Each row of a before or after table is a point. One or more steps were done to the points. Then noise was added and the rows were shuffled. The steps act on how far a point lies along the listed directions, d1 being the first. What was done? A step turns or swaps two directions, mirrors them in a line or flattens them onto one, adds a multiple of one to another, or multiplies one. Angles are multiples of 10 degrees, from the lower direction toward the higher: turns from -170 to 170, lines from 10 to 170 but not 90. Use the fewest steps. Two steps may share a direction if one is a turn and the other turns, adds or multiplies; they go together, in the order done. Otherwise the lowest direction goes first.
(in the rows, 128 means zero)

Directions:
(1): [117 178]
(2): [178 139]
Before, 14 rows:
[[138 152]
 [144 141]
 [131 124]
 [ 75 139]
 [146 150]
 [160  84]
 [ 46 130]
 [142 149]
 [144 148]
 [140 128]
 [138 164]
 [110 152]
 [139  92]
 [121 140]]
After, 14 rows:
[[104 178]
 [133 120]
 [135 193]
 [143 166]
 [144 156]
 [147 161]
 [143 128]
 [ 61 156]
 [ 19 146]
 [150  56]
 [119 154]
 [146 170]
 [177  33]
 [138 171]]
Steps: multiply d1 by 2; multiply d2 by 1.3

Directions:
(1): [186 101 102 107]
(2): [128 104 184  89]
(3): [140  90 151 184]
(4): [ 87  79  98 115]
Before (8 x 4):
[[121 137 130 115]
 [161 124 107 132]
 [ 90 104 115 128]
 [205  82 128 118]
 [ 74 125 140 121]
 [178 103 120 102]
 [151 108 163 157]
 [147 119 119 104]]
After, 8 rows:
[[ 94 152 121 111]
 [117  82  58  97]
 [127 150 110 100]
 [ 79  43  77 109]
 [116 141 169 136]
 [169 107 174 241]
 [ 83 161 148 149]
 [ 88 142 189 217]]
Steps: turn d1 and d2 by 170 degrees; multiply d3 by 2.5; multiply d4 by 2.5

Directions:
(1): [159 148 161 162 117  48 144 119]
(2): [114 108 164 106  74 144 197 120]
(3): [133 119 136 155  58 144  69  99]
Before:
[[ 98 124 119 110 133 158 167 133]
 [136 124 150 102  80 158 140 119]
 [137  97 152 147  88 151  97 101]
 [125 112 150 136  46 153 121 112]
 [113 124 118 114 131 157 126 141]
 [115 145 112 123 160 120 107 136]
 [144 141 129 152 146 100 123 128]
 [130 152 106 134 179 117  93 135]
 [128 138  98 124 201 139  80 156]
 [126 133 133 120 149 111 151 133]
 [126 111 110 157 120 151  54  94]
 [ 87 129 102  80 179 143 183 143]
 [147 157  74 135 235 132  86 152]
 [134 134 132 121 107 115 134 113]]
After (14 x 8):
[[137 135 160 124 124  84 202 142]
 [110 123  92 104 186 177 131 148]
 [110 118 116 110 130 165 119 129]
 [149 118 163 138 158  89 169 126]
 [121 143 121 139 127 117  82 122]
 [157 142 143 176 163  45 119 106]
 [154 139 168 117  90 104 165 121]
 [124 126 145 169  15 115  65  71]
 [149 140 157 170  71  86 104 111]
 [165 152  98 188 131 124   6 106]
 [131 132 157 170  47 107 117  93]
 [130 147 108 142 151 129  68 124]
 [158 144 132 182 113  95  27 116]
 [119 130 115  93 143 141 154 129]]
Steps: multiply d1 by 2.5; turn d1 and d3 by -140 degrees

Directions:
(1): [184  98 137  72 174 101 144 163 120]
(2): [ 98 126 110 142 105 127 148 210  76]
(3): [157 171 142 123 154 200 100 129  82]
(4): [153 125 171 158 116 154 214 120 131]
(5): [100 113 218 146 145 112  93 148 128]
(6): [139 216 144 108 109  98 135 155 162]
Before (11 x 9):
[[ 98 111 189 140 121  81  86 169 141]
 [134 185 180 135 125 133 110 151 108]
 [118 190 124 133 119 182 125 160  98]
 [124 153 150 136 144 154  76 126 118]
 [184  96 107  89 153 166 205  97 113]
 [174  80  89 117 148 153 198  49 147]
 [125 210 158 149  92 159 105 123 124]
 [217  67 141 132 171 172 181  50 142]
 [136 215 124 124  80 150  95 143 142]
 [129 170 103 130 158 151  78 142 123]
 [161 144 180  96 159  84 106 132 141]]
After:
[[162 200 102 126 107 170 118 130 106]
 [158 173 151 115 155 151 103 123 131]
 [157 159 124  82 140  63 117 143 141]
 [170 196 135 105 121 132 143 144 118]
 [136 177 175 127  99  89 134 132 187]
 [178 182  78 113  93 183 124 109 128]
 [110  43 110 100 157 122 136 174  71]
 [ 77  39  78 126 144 106  90 155  80]
 [100  56 110 122 158  94  51 205  64]
 [171 148 121 122 178 159 120 103 148]
 [164 162 128 121 145 196 159 130 101]]
Steps: turn d1 and d3 by -30 degrees; swap d2 and d4; turn d5 and d6 by 60 degrees
